Each row is a point. Each copy is the shape, with its points in the same order, stretched, turned, moved and blurred by noise. Some copies are also mirrored. Which?
In the rows, zero is written as 128.

Shape (8 x 2):
[[166 140]
 [190 121]
 [114 141]
 [100 101]
 [199 131]
 [104  85]
 [133 105]
 [104 143]]
Copy 1 (8 x 2):
[[162 133]
 [183 123]
 [ 93 120]
 [ 91  79]
 [203 132]
 [103  66]
 [124  94]
 [ 91 115]]
Copy 1 is: only turned
Copy 2, 8 rows:
[[168 133]
 [190 116]
 [119 135]
 [102 104]
 [199 118]
 [105  89]
 [133  97]
 [106 140]]
Copy 2 is: only turned
Copy 3 (8 x 2):
[[157 160]
 [191 158]
 [103 136]
 [101  99]
 [196 169]
 [111  94]
 [131 117]
 [ 92 141]]
Copy 3 is: only turned

Shape (8 x 2):
[[102 120]
 [ 90 140]
 [146 101]
 [184 107]
 [142 201]
 [ 99 131]
 [ 88 111]
 [100 102]]
Copy 1 (8 x 2):
[[133  90]
 [159 104]
 [108 113]
 [ 97 151]
 [207 184]
 [144 100]
 [134  76]
 [116  83]]
Copy 1 is: mirrored
Copy 2:
[[112  95]
 [102  87]
 [130 132]
 [125 162]
 [ 35 138]
 [100  94]
 [125  84]
 [133  91]]
Copy 2 is: only turned
Copy 3:
[[144  97]
 [165 113]
 [101 103]
 [ 88 131]
 [147 193]
 [153 113]
 [157  88]
 [132  93]]
Copy 3 is: mirrored
Copy 4 (8 x 2):
[[116  98]
 [ 95  94]
 [162 132]
 [178 172]
 [ 70 172]
 [109  96]
 [116  77]
 [135  88]]
Copy 4 is: only turned

Shape (6 x 3):
[[113 126 141]
 [204 159 145]
 [129 158 145]
 [118 138 120]
 [133 131 108]
 [125  70 126]]
Copy 1 (6 x 3):
[[133 136 155]
 [134 174  84]
 [103 151 129]
 [122 124 126]
 [132 118 113]
 [202 111 173]]
Copy 1 is: only turned
Copy 2:
[[133 128 142]
 [123 177  53]
 [143 125 106]
 [117 114 142]
 [110 126 133]
 [107 156 176]]
Copy 2 is: mirrored
Copy 3 (6 x 3):
[[125 109 153]
 [121 124   7]
 [112  86 115]
 [ 97 109 140]
 [ 84 128 120]
 [141 181 158]]
Copy 3 is: mirrored
Copy 4, 6 rows:
[[125 145 121]
 [ 99 180 209]
 [129 170 146]
 [139 130 141]
 [133 124 149]
 [103 104 108]]
Copy 4 is: only turned

Shape (6 x 3):
[[115 121 164]
 [146  72 183]
 [113 172  87]
 [169  98 176]
 [122 146 131]
 [135 106  95]]
Copy 1 (6 x 3):
[[165 100 135]
 [132  43 144]
 [112 178 109]
 [112  56 113]
 [136 132 120]
 [ 83 123 137]]
Copy 1 is: only turned
Copy 2, 6 rows:
[[ 97 142 154]
 [ 64  86 162]
 [179 190 108]
 [ 98  74 160]
 [137 154 133]
 [125 125  98]]
Copy 2 is: only turned
Copy 3 (6 x 3):
[[127 160 158]
 [ 94 132 199]
 [165 127  65]
 [116 108 182]
 [148 135 111]
 [ 98  95 108]]
Copy 3 is: only turned
